Each row of a before or after table is a point. The points were changed in one or more steps. Then noise was added and the rows were shuffled. The steps act on columns, c1 being the first. Write out the steps. A step turns or swaps two columns, mirrors them in a line or flattens them onto one, adds a multiple of one to another, or multiplies or shifts one. Angles are multiples of 10 degrees, from the lower column toward the higher: turns from -170 to 170, lines from 10 to 170 but not 90. Use the fewest steps. Two steps may share a column if one is a turn and the other turns, adds or multiplies; they go together, in the order done. Otherwise the lowest column goes first.
In the rows, zero is written as 128.

Before (8 x 3)
[[162  99  65]
 [133  92 170]
 [113 146 161]
 [123 169 130]
 [142 120  77]
 [172 118  71]
 [142 127 212]
 [ 89 124 105]]
After (8 x 3)
[[ 71  79 176]
 [136  70  85]
 [141 126  42]
 [159 120 160]
 [ 97 115 174]
 [154 156  98]
 [ 70 115 163]
 [130 195 128]]
Steps: turn c1 and c3 by -160 degrees; multiply c2 by 1.6

Before (14 x 4)
[[119 132 124 150]
 [ 83  97 155 114]
 [174 122 160 153]
 [107  92 164 101]
 [ 86 180 150 160]
 [146 102 148 165]
 [130 143 138 173]
 [119 155  77 143]
 [164 150 134 169]
 [103 177 131 122]
 [ 94 128 106 172]
 [128 157  91  90]
 [161 143  84 132]
 [ 95 110 104 154]]
After (14 x 4)
[[107 145  15 155]
 [131 172  77 142]
 [243 152 100 120]
 [106 152  63 131]
 [ 24 159  92 180]
 [ 75 101 106  94]
 [ 62 125  70 178]
 [218 169  72 148]
 [210 131  28 142]
 [171 166  88 103]
 [ 42 172  46 128]
 [ 15 114  95  98]
 [ 46 155  45 111]
 [128  90  29 158]]
Steps: multiply c1 by 2.5; swap c2 and c4; shift c3 by -60

Before (13 x 8)
[[104 130 180 114  73 131 161  82]
 [118 104 132  98  73  96  78  66]
 [129 139 135 123 171  81 136 109]
 [ 74 107 154 197 182 159 112 146]
 [ 74 157 119 145  78 127 103  48]
 [ 44  99 178  87 156 161 101  87]
 [112  91 160 183  98 145  85  61]
 [161  84 154  93  83  75 129 134]
 [154 178 168 126  65  91  87 156]
 [108  79 184  87 114 183 106 154]
 [156 179  78 190 188 134  87 126]
 [132 173  63 120  94  84  86 138]
 [158  88  72 126 113 149 186 156]]
After (13 x 8)
[[ 85 130 154 199 136 173 118 151]
 [ 79 127 173  89 100 208 104  90]
 [152 124 139  95  24 142  70  59]
 [140 126  82 187 131  94  82 118]
 [107 134 119 148  25 180 117  47]
 [169 117 128 124 120 139 139 107]
 [183 131 152  91  43 106 131 133]
 [ 73 127 187  92  60 130 104 162]
 [172 128 168 127  11 111  93 158]
 [114 117 182 112  29 158 167  78]
 [118 130  76 129  68  89 182 156]
 [111 121 159 190  56 141  81  58]
 [166 118  69 125  43 134  88 135]]
Steps: mirror c1 and c6 in the line at 140 degrees; multiply c2 by 0; shift c5 by -50

Before (8 x 9)
[[122 158 101 137 124 135 169 160 130]
 [114 190 120 114 135 142 143 147 160]
 [116 122 154 152 125  93 123  87 120]
 [130 195 102  80 146  93 168 151  85]
 [ 91 111 120 138 150 127 135  82 105]
 [115 160 102 104  86 150 117 170 173]
 [123 177 101 133 129 128 105 162 137]
 [ 81 104 168 149 143 129 132 111  96]]
After (8 x 9)
[[131 153 206  88 133 129 135 115  95]
 [131 118  74  26 144  96   7 149  83]
 [128  58  70  76 127 130 155 169 135]
 [129 156  72  73 124 136  25 159 130]
 [131 151 110  79 143 128 121  85 100]
 [121 124 175  92 122  92 147  85 120]
 [118  89  82  41  80 143 142 168 173]
 [127  90 112  56 130 144  65 148 164]]
Steps: flatten c1 and c5 onto the line at 80 degrees; multiply c7 by 2.5; turn c2 and c7 by -150 degrees; multiply c3 by 2; shift c4 by -60

Before (11 x 11)
[[ 71 152  89  77 154 143 143 130 150 176 150]
 [138 142 114 109 143 179 179 129  94 159 146]
 [153 122 157 119 114 165  94  82 111 137 119]
 [111 134 145 172 117 143 118 153 125 117 177]
 [135 138 126 163 100 137 132 125 133 144 122]
 [141 121 108 135 134 173 112 119  91 126 106]
 [122 140 134 111 146 109  82 145  82 162 128]
 [128 153 112 100 127 147 116 147 105 128 152]
 [106 156 145 126 146 153 124 146 144 119 117]
 [ 96 187 133 142 142 108 136 118 104 114 130]
 [ 81 138 126 128 111 114 139 128 116 126  87]]
After (11 x 11)
[[114 134 131 165 114 151 163 145 125  76 123]
 [105 154 127 124 144 160 148 131 146 137 112]
 [134 137 125 162  99 133 125 120 131 144 153]
 [ 98 185 141 141 141 114 112 113 104 123 111]
 [140 140  88 116 142 167  90   7  92 130 182]
 [128 148 104 102 128 136 156 150 106 104 131]
 [ 74 155  85  90 154 121 122  91 148 132 207]
 [119 140 141 111 146 114 181 232  83 147 180]
 [ 84 141 134 126 111 114 117 101 116 168 115]
 [140 119  85 144 131 158 135 168  92 150 121]
 [150 122 135 109 110 175 113 226 112 139 145]]
Steps: add -0.3 times c3 to c4; turn c3 and c6 by 30 degrees; multiply c7 by 2.5; turn c7 and c8 by -110 degrees; multiply c10 by 1.6; turn c10 and c11 by 70 degrees

Before (11 x 12)
[[113 129 133 156 108 130 105 162 103 144 120  87]
 [138 105 139 121 144 124 161 145 126 143 143  78]
 [137 114 170 108 125 149 129 138 120 101 138  80]
 [147 137 100 115 135  80 140 145 126 142 126  89]
 [137 135 109 170 131 141 150 138 126 112 106  84]
 [132 129 165 120  56 153 160 151 113 137 137 183]
 [136 137 118 115 133 129 134 177  89 135 134  80]
 [ 96  81 105 114 113 153 143 132 129 126 141  84]
 [127 105 108 115 143 125 105 144 126 135 126 178]
 [121 132 115 126 145  78 172 148 128 119 124 128]
 [125 129 121 127 139 131 132 124  89 137 124 104]]
After (11 x 12)
[[126 129 122 127 146 126 182 109  92 138 115 111]
 [133 130 165 120  49 185 210 212 118 138 124 156]
 [147 140 100 115  99  83 190 162 126 141 127  73]
 [120 133 115 126 112  76 222 185 127 119 128 107]
 [137  98 139 121 147 117 212 159 131 143 129  64]
 [136 139 118 117 136 127 184 250  96 135 116  32]
 [137 137 109 170 143 138 201 141 119 112 126  77]
 [137 109 169 108 141 148 179 140 124 101 127  72]
 [ 96  67 105 115 127 157 193 124 133 126 130  82]
 [112 129 133 157 102 140 155 210 103 143 119  54]
 [127  98 108 114 147 117 155 189 126 136 127 159]]
Steps: multiply c2 by 1.3; turn c5 and c6 by -30 degrees; multiply c5 by 1.6; shift c7 by 50; multiply c8 by 3; turn c8 and c12 by -20 degrees; flatten c9 and c11 onto the line at 20 degrees

Before (8 x 14)
[[104  97 147 168 144 114 107 134 160 124 121 135 211 151]
 [100 125 128 117 156 113 151 162  99 142  33 132 177 146]
 [131 167 103 194 147 164 145 107 105  29 138  89 124 141]
 [130 108 134 132 159 133 151 113 120 118 141 114 126 140]
 [114  75 124 129 121 126 111 118 168  83 137  99 127 142]
 [  7  88 130 112 130 111 142 132 118 138 136 117 142 167]
 [129  97 150 110 134 118  71 117  97 137 131 118 115 137]
 [112 112 145 114  91 126 152 107 153 143 118 112 115 149]]
After (8 x 14)
[[107 121 131 117 138 143 140  72 165  87 137  96 123 148]
 [130  96 144 153 109  90 124 136  99 141  30 131 180 157]
 [131 135 145 144  98 110 111 107 120 112 139 113 126 133]
 [125 109 123  86 104 135 113 101 160 124 118 137 213 163]
 [143 142  87 153 149 100 122 107 152 138 118 109 115 158]
 [ 91 110 127 150 126  94 131  96 119 161 134 116 142 248]
 [ 91 157 158  97 129 150  67 154 105  34 138  92 124 136]
 [140 125 116  94 108 176 179  93  95 129 129 122 112 132]]
Steps: turn c1 and c14 by -50 degrees; turn c1 and c10 by -30 degrees; turn c2 and c8 by 70 degrees; turn c3 and c5 by -140 degrees; add -1 times c7 to c6; turn c4 and c7 by -130 degrees
